Each row is a point. To make a cloud, some directions were put in groups of two or more. Within a group, all points are equally far from the middle, so they leave a hole (a ring in 2 directions, a hollow ball in 3). The other directions are filled evenly. Then the cloud was stretched, turned, moved and blurred a little. Count the holes, and give their numbers of directions, smallest first.

Cloud, 22 rows:
[[ 5.5  4.0 -2.1]
 [-4.2  1.3 -0.7]
 [ 0.8  1.8  3.8]
 [ 4.9 -4.4 -5.4]
 [-1.0  4.5  0.1]
 [ 1.5 -7.1 -2.6]
 [-0.5 -0.5 -8.1]
 [ 3.7 -5.0  1.4]
 [ 6.9 -1.9 -3.3]
 [ 2.4  0.7  4.1]
 [ 0.4  5.3 -1.1]
 [ 4.5 -5.9 -2.8]
 [ 3.8 -1.9  3.5]
 [ 6.2  3.0 -2.7]
 [ 4.4  4.1  1.2]
 [-4.1 -4.4 -3.3]
 [ 0.5  0.7 -8.0]
 [ 6.5  2.3 -3.1]
 [ 6.8  1.8 -2.5]
 [ 3.5  5.0 -0.1]
 [-1.1 -7.0 -2.7]
 [ 4.0 -4.6  1.7]]
Holes: 1 (3)

Cloud, 20 rows:
[[-2.7 -4.6 -4.8]
 [ 1.5 -2.3  2.6]
 [ 0.1  4.9  3.1]
 [ 0.8 -3.9 -6.5]
 [-3.6  5.9 -3.7]
 [ 2.6 -3.2 -0.1]
 [-7.9  0.4 -1.5]
 [-6.4 -1.8 -4.1]
 [ 0.9  1.7 -8.1]
 [-2.5 -3.0  3.8]
 [ 0.7  0.7 -8.3]
 [-7.8  3.3  0.3]
 [-1.5 -5.3 -0.7]
 [-4.7  4.1  4.7]
 [ 3.1 -1.9 -6.5]
 [-0.1 -1.0  4.4]
 [-1.8 -5.3 -2.3]
 [ 0.2 -1.1  4.2]
 [-3.3  1.7 -7.6]
 [ 1.2  1.8  3.9]]
Holes: 1 (3)

Cloud (32 x 4):
[[  2.2  -1.2   7.3  -1.3]
 [  2.5  -4.9  -4.1   1.5]
 [ -1.6   5.0   0.5   5.2]
 [ -3.8   1.7   5.4   0.6]
 [ -4.6  -0.8  -1.6  -1.2]
 [  0.3   2.4  -1.7   7.0]
 [ -3.3  -4.6   0.6   4.3]
 [ -3.4   5.4   0.3  -5.0]
 [ -3.8  -2.0  -8.3   1.9]
 [  2.3  -1.4  -7.0   1.6]
 [ -4.2  -3.4   6.7  -2.2]
 [  1.6   1.7   4.4   4.2]
 [ -0.7   4.8   1.8  -4.1]
 [  4.1   5.2  -0.3   5.8]
 [ -1.4   7.2  -3.2   0.9]
 [ -1.3   6.3  -0.9  -1.4]
 [  0.1   3.7   0.1  -4.1]
 [ -5.8   2.3 -11.3   2.5]
 [  1.5   0.0  -3.3   8.2]
 [ -3.8  -4.5  -2.7  -4.7]
 [ -1.8   1.9  -6.0   0.2]
 [  5.9   1.3  -3.6   2.9]
 [ -2.1   0.2  -6.2  -2.9]
 [  6.0   0.5  -1.2   9.6]
 [  2.5   2.1  -8.0   2.2]
 [ -3.6   2.3   4.7  -0.9]
 [  4.7  -0.9  -2.8   2.8]
 [  3.2   3.9   6.0   1.0]
 [  1.8  -3.9   0.2   2.4]
 [ -6.4  -1.3   3.6   3.7]
 [  5.1   3.5  -2.7  -2.0]
 [  0.7   1.1   4.2  -5.0]]
Holes: 0
